Each row of a before or after table is a point. One or more steps were done to the points. Then noise was added and the rows were shuffled. The steps act on columns, c1 being the first. Write out the steps. A step turns or swaps two columns, mirrors them in a line or flattens them onto one, adds a multiple of one to another, or multiplies or shifts one. Angles are multiples of 10 degrees, from the lower column toward the higher: turns from -170 to 170, lines from 10 to 170 but not 90. Use the fewest steps. Two steps may share a column if one is a turn and the other turns, adds or multiplies; they go together, in the order done. Otherwise the lowest column goes first.

Before (8 x 2):
[[ 3.6  4.8]
 [10.5 -4.7]
 [ 1.3  1.2]
 [ 0.8  3.6]
 [ 0.6 -3.3]
 [ 0.0 -0.2]
 [-5.2 -0.4]
 [-3.8 -5.5]]
After (8 x 2):
[[  3.6   1.3]
 [  1.8  -1.0]
 [  5.5  -0.6]
 [ -3.0   3.7]
 [ -2.4  -2.2]
 [ -6.9   0.7]
 [  0.9 -11.6]
 [  0.3  -0.3]]
Steps: turn c1 and c2 by -60 degrees

Before:
[[  2.6  -2.6  -2.1  -1.6   5.1  -1.7]
 [  2.2  -3.1   2.0  15.4 -10.9  -1.8]
 [ -9.5   0.2   1.1   7.0  -2.5  -1.6]
 [ -0.3  -3.9  -2.9  -5.0   3.8   3.5]
 [ -4.3  -1.0  -1.3   5.3   0.9  -2.3]
 [  2.7  -2.9  -3.2  -4.3   3.2   1.6]
 [ -3.5  -2.9  -1.4  -1.3   1.1  -1.6]
 [ -5.7   5.5   2.8  -5.4  -0.9  -2.5]
 [ -0.6  -0.7  -1.3  -4.9   3.1  -1.9]
 [  1.4   0.1   3.9  -0.3   4.3   0.6]
 [ -0.4   2.3   0.3  -2.7   4.5   9.5]
 [ -6.4  -0.6   7.3  -4.4   0.9   1.5]]
After:
[[-4.2 -0.7 -1.1  2.9  3.4 -1.4]
 [-0.5 -1.0 -1.0 -6.2  4.0  1.5]
 [-3.3 -2.5 -1.4 -3.2  3.2 -0.5]
 [ 2.5 -2.9 -2.9 -6.2  0.1  3.1]
 [-0.6  2.1 -0.2 -4.7 -4.0  9.1]
 [ 2.4 -3.3  1.7 13.3 -6.6 -9.7]
 [-0.2 -4.6 -2.9 -6.8 -0.3  5.4]
 [-6.0 -0.8  7.4 -6.3  1.0  1.1]
 [-5.9  5.8  2.2 -6.9  2.7 -2.3]
 [-9.1 -0.1  1.0  4.5  2.5 -2.6]
 [ 1.2  0.0  3.5 -2.2  1.7  3.4]
 [ 2.2 -3.3 -1.5 -3.6  3.8  2.2]]
Steps: turn c5 and c6 by 50 degrees; add -0.3 times c1 to c5; shift c4 by -2.0

Before, 8 rows:
[[ 1.4  9.3 -4.3 -1.4  1.4 -3.4  3.9  1.0  9.8  0.5 -8.5]
 [-2.3 -4.3  3.2 -1.2  9.0  1.5  0.8  4.0 -2.2 -1.8 -3.5]
 [ 2.6  6.4  2.0  0.7 -1.4 -5.9  3.9  7.6 -0.8  7.1  4.1]
 [-1.0 -4.4  1.3 -6.9 -1.3  6.1  3.8 -2.4  1.8 -2.3 -3.7]
 [-5.4 -3.4  2.4  0.6 -4.2 -7.7  3.5 -6.1  5.1 -0.7  4.6]
 [-7.4 -1.7  2.4  3.9 -1.6  1.5 -0.9 -1.6  2.9  2.0 -3.2]
 [ 2.0 -5.1 -4.5  6.0  0.3 -6.1  2.0  2.6  7.3  0.1  3.6]
 [-4.8 -0.9 -3.8 -2.3  6.8 -1.0 -0.3 -4.5 -1.9  8.9  2.2]]
After (8 x 11):
[[  1.1   7.1   3.0  -4.7  -1.1  -4.7  -0.5   0.7   1.3   2.1   3.4]
 [  3.0   6.0   2.7  -2.8  -4.3 -13.9   3.5   6.0  -6.4   0.8   3.3]
 [  3.6   3.0   3.7   2.8   9.1  -3.8   0.6  -3.3   4.6  -4.2  -1.0]
 [  0.0   5.0  -3.6   0.1   6.3  -6.9  -0.3   4.9  -1.5   6.3  -2.2]
 [ -5.9  -3.8   2.7   2.1  -1.5 -12.3   3.5  -7.3  -4.3   8.0  -1.9]
 [  4.2   1.5   1.5   5.2  -0.5   0.0   3.9   5.0   2.5  -2.3   2.6]
 [  5.5  -1.5  -5.5  -4.5  -0.3 -12.3   1.4  -4.4  -6.0  -0.4   5.2]
 [ -9.1  -3.0  -3.8   1.4   2.1  -9.9   3.6   0.0   4.9  -0.4  11.8]]
Steps: mirror c1 and c2 in the line at 140 degrees; turn c4 and c8 by -160 degrees; add -0.3 times c5 to c10; shift c6 by -6.0; turn c9 and c11 by 110 degrees
